Every row gives one point. The ring and each string are closed loops that go straight from each point to the next, and from the last back to the first. Before rounding, they use only three directions, however many columns there are. Count how often each string passes through the ring. Passing back the other way cancels.

Ring (7 x 3)
31	4	-12
18	-13	9
1	-28	1
-1	-40	-25
9	-39	-44
22	-17	-53
30	4	-37
String (22 x 3)
30	-13	-15
42	3	-15
44	23	-27
38	26	-37
46	7	-40
38	-12	-32
24	-12	-28
11	6	-30
23	25	-35
19	12	-26
18	-8	-21
29	-11	-14
18	-3	-14
13	15	1
26	3	21
34	-17	20
29	-23	4
17	-16	-16
10	-3	-9
14	5	5
9	8	-9
17	-6	-15
Times through: 1
String (20 x 3)
18	2	-28
20	16	-29
35	19	-28
22	29	-32
18	1	-28
25	-10	-29
37	-9	-42
41	-16	-53
28	-23	-40
13	-14	-30
24	-29	-33
27	-38	-47
25	-46	-69
10	-24	-70
25	-34	-69
33	-33	-44
24	-23	-31
19	-13	-32
31	-15	-34
25	-12	-28
Times through: 0

Ring (8 x 6)
45	0	-4	25	18	-14
42	22	-10	20	19	11
30	41	-10	3	10	37
18	37	-4	-11	-2	39
5	-5	-2	-13	-7	8
7	-35	-3	-2	-3	-22
21	-48	1	11	4	-44
35	-39	4	20	9	-47
String (28 x 6)
53	-5	21	16	3	-34
45	-3	18	10	0	-25
35	-7	1	14	8	-16
30	-18	-22	27	25	-13
40	-20	-26	40	35	-20
54	-4	-10	38	29	-22
56	8	-9	36	28	-11
37	3	-35	38	39	7
29	4	-44	36	41	17
39	29	-30	29	33	27
50	57	-2	13	14	35
48	52	16	-1	-2	25
34	22	6	1	1	11
26	11	-11	8	11	13
38	28	21	-7	-9	7
40	55	14	-8	-5	34
36	34	10	-3	-3	19
28	11	-5	5	7	9
23	14	-26	15	21	22
27	29	-39	23	32	39
24	15	-45	29	37	30
25	0	-16	13	15	4
38	13	4	8	5	0
52	23	27	4	-5	-9
30	0	-1	8	6	-5
28	-9	-19	22	21	-5
28	-8	-11	15	14	-7
40	2	16	5	-2	-16
Times through: 1
String (28 x 6)
56	-17	6	33	18	-41
59	-31	11	35	16	-58
51	-20	24	16	0	-47
43	-15	22	9	-3	-37
26	-17	-10	15	12	-15
25	-33	-19	24	20	-25
32	-59	-14	35	23	-56
25	-54	-27	36	30	-42
28	-30	-12	22	17	-27
33	-14	3	11	6	-21
45	-7	25	6	-6	-32
56	-20	20	24	7	-49
54	-22	-4	39	25	-41
50	-15	-20	45	36	-25
54	4	-8	35	26	-15
57	24	21	12	3	-10
43	17	18	2	-4	-5
27	0	-12	12	13	2
43	23	18	1	-3	1
54	46	14	8	4	16
46	43	-20	25	28	32
35	27	-44	36	42	34
29	9	-29	24	28	15
32	10	-42	35	40	19
42	14	-31	36	37	12
60	22	1	29	20	-5
51	12	18	11	2	-15
63	7	27	18	2	-32
Times through: 0

Ring (8 x 9)
12	20	-17	-23	-22	-5	-40	-28	8
11	23	-39	-11	-17	23	-6	-45	8
-1	7	-35	25	-5	46	36	-26	8
-6	-2	-14	49	-6	39	42	-3	15
-6	-6	13	63	-15	16	25	18	24
-4	-7	34	48	-21	-14	-12	31	24
1	-3	30	9	-22	-28	-44	25	14
6	7	12	-14	-22	-24	-53	4	9
String (19 x 9)
0	4	-20	12	-8	25	10	-13	6
6	16	-23	29	-19	26	15	-29	21
1	6	-11	22	-13	18	6	-10	13
-10	-11	-16	19	5	35	28	7	-3
-18	-25	-8	16	17	37	33	28	-14
-9	-11	0	21	-1	19	12	17	1
0	4	11	58	-24	8	11	4	30
4	9	30	89	-38	-5	9	9	50
-7	-11	40	73	-22	-7	6	39	31
-9	-15	40	67	-18	-7	5	43	26
-14	-21	21	34	-1	7	8	41	4
-4	-4	4	25	-10	10	2	10	10
5	13	8	67	-31	9	13	-8	39
3	13	0	93	-30	28	45	-14	46
-12	-8	-22	59	3	57	67	-1	11
-15	-18	-23	8	16	44	35	11	-15
-6	-6	-18	7	2	30	16	0	-3
-10	-9	-37	-5	14	49	32	-7	-16
-8	-7	-39	-7	12	47	29	-11	-15
Times through: 2
String (22 x 9)
0	-8	32	-26	-14	-41	-71	34	-2
11	10	46	19	-42	-53	-70	19	32
9	11	36	36	-40	-36	-45	12	36
-2	-2	6	15	-13	1	-12	10	9
-12	-21	18	2	3	-2	-15	40	-8
-5	-14	48	30	-19	-31	-36	48	16
5	1	59	46	-40	-50	-53	37	38
7	8	28	31	-33	-26	-37	10	30
5	8	10	19	-24	-9	-23	1	20
9	14	10	17	-30	-16	-33	-6	25
16	25	8	12	-40	-24	-47	-20	31
3	5	-3	-2	-15	-1	-23	-3	7
-1	-3	-11	-31	-2	3	-29	2	-12
13	20	-28	-45	-16	-1	-45	-35	-2
31	53	-38	-14	-48	-5	-45	-80	34
21	37	-27	2	-37	3	-27	-54	28
5	11	-17	-4	-15	9	-14	-18	8
0	0	-25	-39	2	13	-22	-10	-16
24	38	-33	-41	-33	-9	-57	-58	13
27	42	-17	-25	-45	-24	-67	-54	27
18	29	-1	-1	-39	-22	-51	-29	28
20	27	16	-6	-44	-42	-74	-17	29
Times through: 3

Ring (10 x 12)
-28	-16	-4	3	-21	0	-24	-21	-26	-23	40	6
-36	-29	1	23	-25	0	-22	-18	-3	-22	33	-12
-31	-31	7	32	-23	-1	-12	-10	17	-16	18	-25
-10	-23	13	23	-15	-6	3	6	41	-1	-7	-32
8	-15	14	-6	-7	-12	7	17	51	11	-16	-23
18	-7	11	-35	-2	-15	5	21	49	17	-14	-7
23	2	7	-55	1	-15	0	18	31	16	-5	9
19	12	-1	-55	0	-11	-5	4	-7	5	10	24
7	11	-5	-40	-5	-6	-10	-7	-29	-7	22	27
-14	-2	-6	-15	-15	-1	-19	-19	-36	-19	36	18
String (29 x 12)
2	-10	8	-12	-9	-9	-1	6	24	2	0	-8
7	-28	13	-48	-7	-18	-11	27	77	20	-4	-10
20	-25	15	-72	-1	-23	-10	37	92	31	-10	-4
32	10	11	-37	4	-14	16	21	33	18	-23	-2
22	14	7	-16	0	-8	16	6	3	5	-14	-1
6	1	5	-12	-7	-7	2	1	3	-2	2	-1
24	20	4	-23	1	-8	15	4	-8	4	-10	7
34	19	0	-82	7	-16	-3	14	2	15	4	34
19	3	-4	-95	1	-16	-22	11	6	11	25	41
4	-6	-3	-71	-6	-13	-26	4	4	3	31	31
2	1	1	-20	-8	-6	-5	-3	-6	-5	12	7
12	23	-4	-17	-3	-2	5	-12	-45	-11	11	19
2	20	-9	-27	-7	-1	-9	-20	-61	-18	31	32
-24	-13	-12	-47	-18	-4	-43	-20	-37	-20	62	37
-21	-18	-4	-26	-17	-5	-29	-12	-11	-14	42	15
-9	-3	0	-1	-13	-2	-7	-11	-17	-13	19	3
-3	8	1	17	-11	0	6	-15	-30	-16	8	-3
-24	-21	0	-2	-19	-3	-22	-12	-3	-15	32	0
-64	-61	-4	-2	-36	-2	-59	-21	13	-27	71	-2
-68	-63	-1	22	-39	0	-52	-23	14	-30	64	-14
-22	-10	4	45	-20	3	1	-18	-16	-22	11	-21
-9	-4	5	28	-14	-1	6	-10	-8	-13	3	-16
-11	-5	8	45	-15	1	11	-11	-6	-15	-4	-26
-3	-1	7	24	-11	-2	10	-6	-2	-9	-4	-17
-12	-20	7	3	-15	-6	-7	0	24	-5	9	-15
-25	-47	15	13	-21	-10	-14	11	71	1	5	-37
-14	-42	20	22	-17	-11	1	18	84	8	-15	-48
9	-3	14	21	-7	-6	20	8	29	3	-24	-29
7	0	9	5	-7	-6	12	4	14	0	-11	-15
Times through: 1
String (26 x 12)
32	9	10	-44	4	-15	13	21	34	19	-20	1
18	12	8	-1	-2	-7	19	5	4	3	-18	-9
25	11	14	4	0	-9	28	14	26	10	-33	-21
7	-29	18	-19	-8	-16	1	28	85	20	-19	-29
-3	-31	15	-13	-12	-14	-6	19	70	12	-6	-25
1	-6	7	-1	-9	-6	3	2	13	-2	-1	-10
11	10	9	19	-6	-4	21	0	-1	-3	-17	-17
9	-16	19	10	-7	-11	16	20	64	13	-29	-37
4	-33	18	-23	-9	-17	-3	28	89	20	-15	-28
3	-32	13	-42	-9	-18	-13	25	78	19	-1	-13
6	0	6	-7	-7	-7	5	2	8	-1	-2	-5
33	21	9	-20	4	-10	24	13	11	11	-26	-3
36	16	6	-59	6	-15	10	19	19	18	-13	14
18	19	4	-6	-2	-5	16	-1	-16	-2	-9	2
4	-2	2	-30	-7	-8	-7	1	3	-1	12	9
6	0	-6	-78	-5	-12	-27	0	-10	1	36	40
4	9	-12	-77	-5	-8	-30	-11	-41	-8	47	51
13	29	-3	-3	-3	0	12	-15	-53	-13	5	15
2	4	1	-7	-8	-4	0	-7	-15	-8	9	4
-13	-15	-5	-47	-14	-8	-32	-7	-7	-8	42	25
-10	-7	-10	-66	-12	-8	-38	-12	-27	-11	53	42
13	25	-9	-48	-2	-4	-8	-13	-55	-10	27	40
19	26	-2	-23	-1	-4	9	-7	-37	-6	4	19
9	8	2	-16	-5	-6	4	-2	-9	-3	3	5
13	-11	1	-85	-3	-17	-24	16	31	14	21	27
26	-8	5	-95	3	-22	-15	27	52	25	5	23
Times through: 1
